Rows are points. A path goes straight from each point to the next, and from the last back to the first. The post is the endless flat space through its rows: a point in 2 columns, a line in 3, a plane in 4, and so on, so that a path can go around it. How many times does the path go around the post? Going back the other way cancels.

Post (2 x 3)
[[-23 -13 -52]
 [ 10   3  47]]
Path (6 x 3)
[[ 29   1   6]
 [ 68 -48  58]
 [ -6 -23  34]
 [-27  15  34]
 [-39  13   0]
 [ -9  17 -11]]
Times around: 1

Post (5 x 6)
[[-17   8 -15 -77 -40 -13]
 [ 11   9  39  30 -35   6]
 [  5  23  14  25  -6  27]
 [-18  18  22 -95  29 -20]
 [ 13   9   8  30   2 -14]]
Path (8 x 6)
[[-24  58  29 -33  15   2]
 [-25  11  26 -12 -12 -29]
 [-15  14  13 -29  64   6]
 [ 25 -28   8 -34   5 -16]
 [ 41  13 -16 -28 -17 -20]
 [ 39  34   9 -15 -18  22]
 [  7  10  38 -38  -5   0]
 [ 35  38  25 -47 -16 -26]]
Times around: 1

Post (8 x 9)
[[ 11  17   2  42  -8   3 -24  29 -19]
 [ 15   6  22  30   9   7 -12 -31  23]
 [ 16  -8  34  -5  37  -6   7 -24 -11]
 [ 26   6 -52  14   3 -33  31  36  22]
 [  5   9   4  33 -95  -4  43 -15  40]
 [ 11   0  31  13  -1 -14 -35   2  10]
 [ 30  -3 -20  -9  61  -6  33  53  31]
 [ 15   1  11   2  -8  19 -34 -18  -2]]
Path (14 x 9)
[[-11 -21 -31  38 -22  -4   1 -18  18]
 [ 32 -19   7  50  20  -9  25  21  34]
 [ 16 -27  14  46   2   2  22 -16  27]
 [ 32  -5   4  37  25   2  20   0  14]
 [ 56  13  11   8  -2 -25  14  17  27]
 [ 19  36  17  -2  12  -6   3   8  19]
 [-12  30  -7   5  -9  15   4  35  -1]
 [-18 -21   0 -15  -7   4 -11  71  -6]
 [ 28 -33  11  -1 -15  15   5  20  36]
 [ 53  -5  -4   4  -8 -16  29  25   0]
 [ 32  23  -7  20 -27  -1 -20   6  22]
 [  1  34 -11  29  -8  14  31  15   5]
 [  5   3 -34   9  10 -14   8  22  -5]
 [-23  16   4  16  10  -8  -2  -1  26]]
Times around: 2

Post (11 x 12)
[[ -3   6 -28  14  16  16  15 -25  15   9 -56  18]
 [  4  -8 -19  95  -8 -53   9  20  30 -28  -6  -7]
 [ -5   1 -15  37 -36   8  -9  35 -11 -20  24  26]
 [-16  31 -51 -18  25  12 -41 -21  -5  -6 -58 -22]
 [-15 -18   7  12 -27  42  36  24 -60 -11  12 -25]
 [-10  23 -30 -41  28 -12 -24 -56 -33  -9 -45  18]
 [  2   1   2 -15 -46  12  17   4   5 -30  11 -18]
 [ -9   2  19  29 -26  15 -31 -23  -7 -20   1   1]
 [-18   6 -55  27  -1 -35 -33 -39  12  30 -12  -3]
 [-26   6  -3 -39  21 -20 -55  -8  -2  28 -25   5]
 [ 16   1  15  -8   7  58  24  -1 -15 -34  51 -10]]
Path (21 x 12)
[[ 16 -23 -20  18 -15   2   4   2  -4  22 -14 -11]
 [ 13  28 -16   1  12  42  -2 -16   2  -5 -17 -17]
 [-15  33  21  36 -23   0 -21   3   1   3 -27   2]
 [-26  14  -7  -4  12   3 -25  -6 -10   0  -6  -7]
 [-34 -17  16  29  -1  23 -22 -32 -24 -12  12 -11]
 [-26 -24 -28  23  -8 -21 -46 -23 -13  -2 -42 -42]
 [ 11 -15 -12  -1 -13 -13 -11  25  32   1 -10 -13]
 [  6 -33 -19  23 -15  21  -8 -18  -1   8  -8 -19]
 [-19  -8 -36  28 -24 -13 -47   2  25 -20  -1  19]
 [-19  22 -39 -31   5  18  -1 -29  19 -20  -4  22]
 [-13  38  -3  -9 -25  31  16 -11  14 -14  15 -13]
 [  2  34 -28  -5 -14  26 -15 -30 -19 -20 -14  -2]
 [  5  -1  -4  -5   7  -8   5  -2   0   5  -4 -14]
 [ 36 -13  -8 -10   2  43 -16  19 -20 -23  27 -28]
 [-10 -17 -15  11  -7  -1  -1  29   5 -23 -19  -5]
 [-18   3 -11  -7 -19   0   2  -3 -12 -39 -12  -4]
 [-46  14   6 -20 -17  19 -18  -8  17   9 -25  16]
 [-23  35 -16  17  42  25 -39  -5 -35 -17 -18  -4]
 [-19  15 -12 -59  14  28 -11   6  -5 -17  -8 -10]
 [ -7   6 -40  -4  -6  46   5 -22  10 -28 -14  31]
 [ -6 -28 -30  11 -30   4 -22 -24 -43  -4  16 -31]]
Times around: 0

Post (17 x 18)
[[ -6   5 -28  11 -38 -19 -28  -1 -13 -36 -38  -9 -11  10  10 -28  30   1]
 [ -3   9   2  23   2   7  18  18  15  -4  -2 -32   3   3  -1  -6 -20  39]
 [-22  -3   4  20   1 -16 -54 -31  21 -39  10 -36  -2  10  -9 -17  33  10]
 [ -8  -3  -3  21   9 -22  -6  51  30   1 -11  -4 -20  15  44 -19 -32 -27]
 [ 14  -1  10  23 -37  15 -48 -44 -10  24  -6  16  27 -27 -47 -13  14  11]
 [  4  10   9 -15  -3  -9  30 -23   5  17 -29  -3 -33 -15  -9   0 -32 -29]
 [ 48  21 -11  16 -68   8  45   5 -17 -12 -33 -39   6  31   8   0 -18 -95]
 [ -8  13 -13  26 -10 -41  18 -22 -17  14  50 -40   5 -11   9 -17  30 -24]
 [ 22 -13   9  12 -76  43   5 -16   7  22   8 -40  13   9  -1  20  44 -29]
 [ 29  -9  -3  12  -3  18  18 -38   1  20  20  27 -18  87 -12 -42  15   3]
 [-20  14 -32 -25  -3  11 -13 -25  14  54  -6 -59  -9  21   7 -22 -49  50]
 [ 25 -14 -41  76 -58 -15  -4 -46  14 -20  14   2 -37  45 -21 -10   2  33]
 [-19 -15 -56  27  17 -43  17   8  39   4 -41 -29   9  45   3   3  32   3]
 [-20 -13 -29  16 -23  -8  19 -36  -9  19  -5 -30  16  71  -1  45  13   7]
 [  9  -3 -37   5 -15 -19   4 -34   7 -34   2  29  15  -7  -4   4  18 -46]
 [  8 -13 -29  21  27  37 -20  -1  -1  25 -40  -6 -18   0   2 -10 -16  -1]
 [-15  30 -52 -34 -44 -17 -39  21 -12  44  12 -66 -16 -29 -36  54 -19  17]]
Path (18 x 18)
[[-16  34  -4  11   6 -10 -19 -12  19  41 -23  -5 -59  26  -9  -9 -23  12]
 [ 21   2 -28  59 -16 -10  -4  28  -3 -10 -16 -19 -23  21  44  20 -10   2]
 [ 23 -28  -3   1 -19   2 -18 -31 -22  19  29  -7 -18  27  39 -29  21  -8]
 [-32 -27 -15 -20  32 -13 -42 -15  -4   5 -55   3  15  11 -39  16  16 -38]
 [-19  11 -17  16 -25  18  11 -37  36  36   7 -47 -11  19 -40 -13  -2   3]
 [-34   7 -30  12  -8   4  -5  24  20  38 -29 -26 -24  -3 -19 -23 -39  34]
 [  6  -6 -31  -3 -10  -6  24  -6 -10 -13 -15   7  27   3  -7  -2  12 -36]
 [ 16  -8 -22  10  -6  -8 -21   0   2   7   8  -7   3 -11 -11   7  13  10]
 [  8   7  -9 -20   5   0  11 -21  22  20  45 -10  17  19  33 -24   7 -19]
 [ 22 -36 -44  46 -17 -12  14 -20 -34  28 -18 -10 -13 -31 -29   1  34  15]
 [ 17 -38   7 -32  -5  20   2 -22  22  -7   5 -12  42  64   3  14   9   1]
 [  5   8 -12   2 -14 -44  -4 -37  26 -14 -25  -8 -17  14   1  16  -9  43]
 [  5  18 -15  17 -18   7 -16 -32   9  21 -12 -28  10  -4 -20  -3   3  21]
 [ -5   1 -18  39 -20  11 -17   7  -3  53  19 -41 -33  14  17 -21  -6 -41]
 [ 27  -4  -1  57 -38  -4  11 -13 -20  39   5  -6   6 -22 -37 -36 -13  -4]
 [ 16  -7  -1 -27 -24  -8   4 -16  -2  -2 -21 -36 -32  37  -6  -9   6 -55]
 [-22 -14 -33  13  27 -22   0   0  -6  19  26 -26  -2   8  -1 -19 -23 -12]
 [-24 -23   8  40 -29   5  -4 -55  25   9   4 -17 -41   4 -22  14  28 -19]]
Times around: 0

Post (17 x 18)
[[  1  20  19   5 -34  66 -29 -12 -37  19  20   3 -21   0  -2 -14  -7  -9]
 [  7 -20 -14   0 -10 -42  23  17 -17   3  16  24 -19  33 -13  16  15  32]
 [ -6  17 -17   1 -21 -39  -6   2  -7 -17  -4 -15  19 -15  -7  -1   2  18]
 [ 12  20 -16  30  -4  31 -13  37 -25 -13 -36  13  46  34  32  32   3  17]
 [ 15  30 -25  24  29  31 -35  11  20  -9   5  23   6  -5  -5  13  -1  15]
 [ 21   3  18  30   1   9  -7   5  22 -13   0  15   5  -4   3  49  10  -5]
 [ -9 -39  -4 -26 -24 -27  31  16  -8 -33 -14 -20 -17  33 -24 -11   8   2]
 [  4  21  35  -4 -10  59  13 -13 -21  16  21 -18  -2  -1  34 -10 -10   7]
 [ 11  30  52 -13 -17  34 -11 -33  -2   4  14  10  -6  11  11  -7   5   1]
 [-16  -1 -38 -36   1 -39  25  -3  -5   3 -20  14 -10 -11 -40  33  28  -9]
 [-13  -9  21  32  29  -9 -30  24  20  -5 -28  12  11  16  39  19   8  11]
 [  1  44   4  19  31  26 -18  64   3  23  -6  11  43  -6 -18  14  12  13]
 [ -1 -22 -14 -34  10 -52  15  19  -2 -17  24   0   1  14  -7  -1   7 -34]
 [ -4  -8 -20 -16   2 -45  40  12 -11 -21 -20  44 -11  -4 -10 -15   0 -10]
 [ 29  11  29  -7 -57  61 -16 -16  18  27  25   3  -8  -4  35 -22 -16  10]
 [-11  22 -14  -5 -14 -26  38   9  25   6   3  -4 -11  13 -23  22   1 -23]
 [ 22   7  39 -12  -1  14 -12 -11   6  14  -7  14 -38   6   6   0 -34   9]]
Path (29 x 18)
[[ 22  -3  46  -6 -28 -18  42 -35  -6   1   1   4 -37   3  18  -5  -5   3]
 [-40  28  43   9  71   2   0   1  11   8  -3 -45   4  -4 -71  35  36 -35]
 [-33 -19 -10   1  29 -18   7  11 -12   8  -2   2   3   4 -22  43  17  -1]
 [-24 -14   7  -8 -37 -32   5 -11 -33  -4  10  18 -21  50   3 -30   3  25]
 [ 12  28 -10  17 -35  58  18  10   8  35  39 -29  39  27   3  44  32  11]
 [  6  20  62  12  21  16  37  18 -23  21 -43   4  28   0  41   7   0   1]
 [  4 -22  54   8  70  -9 -13  11  -7 -19  10   7   6  12  29 -11 -37 -17]
 [  4  15 -46   0 -37  20 -15  14 -28 -13  11  30  12   3   0  -7  -9 -20]
 [ -1   3  19  -8 -23 -12   6  82 -13 -18   3   1  27  -9  21 -23  10 -14]
 [  1  13  40  -5  10  52  10  38   7  12 -15  -8  -7  -4   9 -31  29  12]
 [ 16 -11 -40 -11 -11  -6 -11  29 -38  -4   0  45  12  29  31  18  15  -8]
 [ -4  24   4 -26 -11  -3  11 -11  11  -5  29  23   8  -3   2  12   5  12]
 [  8 -59   4   9 -59  38 -27  16 -28  38 -14  -7   8  47  19  18  23  95]
 [  1  32 -12  -3  25   5  -7 -41 -21  16 -22   3  14   1  18   5 -15   9]
 [ -9  65  22 -35   0  54  11 -31  24  15  14 -46  13  -7 -17  15  23 -34]
 [ -4  41   1  -1 -15 -18  33  30  15  19 -11 -12 -13   8  17  21  -1  15]
 [ 10  20  15  23  21  16  40  17  36  34   3  27   0  -4  16  -2  21  -2]
 [-12  49  -3  29   9  -1 -17 -12 -35 -11  21 -25  80 -48 -29  14  30   7]
 [ 15 -18 -47 -54 -11   8  -9  -3 -35 -22  30 -15  44   6   5  13  12   2]
 [-16   0   7 -42  26  26  22  35 -27   9  -7  27 -20  46 -25  39  22 -14]
 [ 12   6  18 -30  -6  59   0 -37  10 -38   8 -12 -50 -21 -20 -36 -12 -27]
 [ 29  28  15 -16  15  64   8  19   7  28   9 -22 -40  51   1 -22 -38  20]
 [  3  35 -10 -10  15  -5  39   9  17   3  -9  30 -15 -23  -7   0  23 -30]
 [ 12 -10  19 -20 -30 -10  -9 -12  39  -4   9  20 -66   5  31 -28 -35  26]
 [ -8  39 -11 -10   3   1  -8  33  42  20  13  -6  19 -27 -30   7  -2 -17]
 [ -6 -26  17  27   1 -12 -24 -11 -32 -14  41 -15  14  38  36  10   0 -15]
 [-17  -2  56  20  50   9  -8  -9 -58  47 -50  22   2  41  12  58  38  12]
 [ -6 -19  20   3 -20  -9  -8  -5  60  17  49 -40 -32  -6  16   7  23  -8]
 [-11  15 -29 -39 -14   9 -17  22  -5  -1 -15  -3 -35 -14 -29  -3  16 -32]]
Times around: 0
